Each row of a before or after table is a point. The points were changed in one or more steps. Then noise was added and the rows were shuffled. The steps act on how far a point lies along the listed directions, d1 being the first. What was done? A step turns or swaps two directions, mirrors them in a line or flattens them onto one, adds a multiple of one to another, or multiplies one. Angles are multiples of 10 degrees, from the lower direction toward the higher: turns from -170 to 170, lines from 10 to 170 but not 90. Use the fewest steps. Two steps may share a direction if one is a turn and the other turns, adds or multiplies; they go together, in the order done. Otherwise the lowest direction goes first.

Directions:
(1): [-48 -28  25]
(2): [ 35 -19  46]
(3): [ 14 -50 -31]
Before (13 x 3):
[[-22 -63 -16]
 [-30 -28   1]
 [ -5  47  31]
 [ -8 -49 -22]
 [-17  30  42]
 [ 43  -2   7]
 [ 23  35  82]
 [ 29  -8  18]
 [-28 -33   0]
 [  0 -45  -7]
 [-28 -68  -2]
 [-14  11  25]
 [ 17  11  -8]]
After:
[[  0 -17 -10]
 [ 45 -14 -39]
 [ 55 -16 -53]
 [ 34  12 -23]
 [ 48 -26 -48]
 [ 30 -32 -35]
 [-73  10  63]
 [-81  -2  61]
 [-11 -17  -9]
 [ 18   7 -14]
 [-49  -4  36]
 [ 20   8  -6]
 [-93   7  72]]
Steps: add -1.5 times d3 to d1; multiply d2 by 0

Directions:
(1): [-31  -8  71 -13   2   6  59   7]
(2): [  9   9 -24  18 -66 -23  48 -39]
Before, 14 rows:
[[ 36  -1 -91  39 -73 -22  -3 -42]
 [ 43  -9 -27   7  48  22 -90  16]
 [ 25  -9 -68  36  24 -18 -52 -22]
 [  7   4 -27  -6  37   8 -61  27]
 [-16  -2  83   5  18 -10  35  -2]
 [ 23 -20  39 -26   7  18  16  30]
 [ 11 -26 -73  -5 -20   5 -46 -14]
 [ -6   9 -39 -12  24  -2 -32  10]
 [-27  -4  54 -23 -42 -15  60  -7]
 [-20 -10  48  -3 -45  -7  83 -21]
 [-27 -15 -19  -4  21  11 -11  10]
 [-36  -1  60  26 -46 -12  69 -24]
 [-34 -12  67 -15  56   4  28  22]
 [ 45  41 -88   5 -22 -15 -35 -12]]
After, 14 rows:
[[ -1 -21  -2  12  82   5 -56  17]
 [ -1 -21  70 -15  69  38 -29  36]
 [ 28 -14  27 -15 -29   5  41   6]
 [ 22  26 -34 -23  58  16 -72  38]
 [  7   8 -29  -1 -77 -32  29 -34]
 [-23   0  39   7 -19 -23  83 -24]
 [ 22   4 -47  19 -73 -24  32 -47]
 [-23  -4  42 -19  47  16 -12  39]
 [  7  11  30  26 -41 -34  53 -40]
 [-10 -37 -21 -26  39  27 -60  23]
 [-24   3   5 -22  40   8 -11  22]
 [  6  12 -34  48 -78 -28  19 -49]
 [-36 -16  -2  -6  15   9  11   7]
 [ 34 -13 -81  15  24  10 -97  15]]
Steps: turn d1 and d2 by 70 degrees

Directions:
(1): [-10  28 -67 -11   3 -32  -1  31  76  12  13]
(2): [-61 -66  12  -2  17 -49 -16  21 -11   9  40]
(3): [-54  46  33   9  29  56  19  25   8  36  30]
(4): [ 12  -9  20 -33  15  27   1  -9  36 -81  53]
(5): [-26   9  44  61  11 -28  -6 -41  54 -20 -35]
Before, 11 rows:
[[  18   28  -12   29  -31  -20   11  -18   52   32  -71]
 [  24  -20  -10   31  -14  -94  -12  -42   30  -31  -68]
 [ -16  -55  113   -5   41    9  -18  -54  -40  -89   25]
 [  33   52  -49   -2  -51   -4  -12    9   33   18  -19]
 [ -40   18    2   -2   16   20  -32    3  -60   30    2]
 [  49  -11  -11   12  -44   12    6  -19  -17   18  -42]
 [  -6   12   35   12   -2   33   13    3  -38   14   -2]
 [ -26  -71   51    8   30  -19  -21  -40   11  -68   46]
 [  43  -14  -12  -13  -18   28  -21  -15   12    7  -36]
 [ -17   -8   15   -2   10   -4    4    3  -46   41   -7]
 [ -32 -117   55    4   11  -62  -42   -7  -50  -62   58]]
After:
[[ 31 -52 -10 -34 -25  19   1   5 -10 -26  29]
 [-16  65  92  22  43  75  15 -33 -31   2 -20]
 [ 67  37  -6 -49   2  32  17 -14  37 -92  14]
 [ 63 -12 -46 -59 -39   9  10   8   6 -13  -8]
 [  6 -11 -46 -38 -44 -16 -19  31   5  -6  43]
 [-15  45 109  78  27  34  -3 -52  49 -62 -12]
 [-21 -12  -6  18   4 -38 -50 -24 -38   8 -39]
 [  7 -35  -2 -38  -2  38 -24  11   2  -4  20]
 [  5 -19   7   9 -13 -13   3   6 -49  14 -20]
 [-12  55  52  47  34  73  18 -38  28  -5  -7]
 [  7 -23   8   7   2 -40 -12 -29 -14  -4 -22]]
Steps: multiply d1 by 0.7; turn d2 and d5 by 100 degrees; turn d3 and d4 by -90 degrees

Directions:
(1): [  0  10   9  41 -59   6  -5  24 -46  57  13 -83 -19 -19 -15  10  39  31]
(2): [  3 -13  31  19  24  20  33  36  34  19  55  -9 -73  44  -9 -66 -28 -10]
(3): [-14 -10 -83   5  25  52 -11 -45  19  44  11 -35 -17 -34  -5  17 -47 -42]
(4): [ 21 -20  41 -68 -12  31  -7 -68   7  45  31 -14  21  29  59  -6   8  34]
(5): [ 26 112  17  -9  24  36 -10   3  13  51 -36  30 -14   7 -12   0  30 -19]
(6): [-23  12 -20 -29 -24   7 -84  -7 -54 -31  11 -11 -12  70 -23 -31   2 -41]
Before (11 x 18):
[[ -12  -68   20  -35   10  -19   -7  -32   -3  -50   10   31    2   48
    40  -46  -25   -7]
 [  -8  -60   -6  -28  -35  -51  -15   12  -38  -79    7    3   42   47
    34   11   23    3]
 [ -25   78  -53    1   23   21  -18  -17   19   47  -61   14  -10  -32
    -6   26    4  -21]
 [   6  -23  -28   58  -23  -36   52   23    9   24  -29  -16   32 -109
   -31   62   14   35]
 [  -9   21  -90    0   43   15  -17  -36   -7   50  -59    2   36  -72
   -19   59  -21  -36]
 [ -21   24  -29   42  -24   -4  -21  -13   -7    2  -33  -26   41  -55
   -28   68   45   16]
 [ -30  -60  -13   -6  -16  -41   -8   58  -17  -72   41   21    4   43
     0  -39  -20  -14]
 [  20  -41   45  -63    3   -3  -30   -8  -40  -51   43   21    7   76
    39  -52   -7    2]
 [  20  -54   26  -16   -5   -2   28  -26   -9   32   12  -12   35  -14
    46   31   23   36]
 [  12  -10   39  -30   26  -46   -2  -13    2  -98    0   69   29   66
    30  -16    3   -5]
 [  14   -2   39   -4  -15  -16   13   14   -5   -2   27  -35   21   -1
    20    4   28   31]]
After:
[[   3  -29  -63  -36  -19   33  -66  -55  -77    6   18  -54   27   -8
    21   22  -13  -24]
 [ -24  -56  -39    8  -47    8  -37  -47  -56   22    4  -74    1  -16
    17    6    0    5]
 [ -28  -74  -52  -18  -26   15  -20    3  -21    9   69  -51  -13   28
    15  -28  -32  -14]
 [   5   39   45   66   -6  -60   32  106  -39   10  -38    7  -17   -4
   -52  -11   50   22]
 [   9  -40   15   45   44  -46   89   56   68  -31   -3   63   -7  -46
   -28   -8  -30   13]
 [ -22   19    4   54   37  -30   18   44   50  -63  -14   57   -7   -2
   -48    0    6  -18]
 [   4  -12  -27  -22   39   -2    4  -25   31  -33    6   15   35  -20
    21   21  -22  -16]
 [ -31  -64  -94   15  -10   -4  -18    5  -24  -42   19  -42    2   10
     4   19  -24  -45]
 [   7  -42  -23    7   19  -23   22  -10   -8  -19  -32   27   51  -42
    18   55    6    1]
 [ -14   -8  -79   43  -20   36  -27  -41  -40   45   29 -101  -20  -18
    -5   28  -11  -29]
 [ -13   91   33   29    0  -19    2   53    4   23  -43   22  -37   13
   -16  -19   41   14]]
Steps: turn d1 and d3 by -160 degrees; multiply d1 by 1.3; turn d2 and d4 by 80 degrees
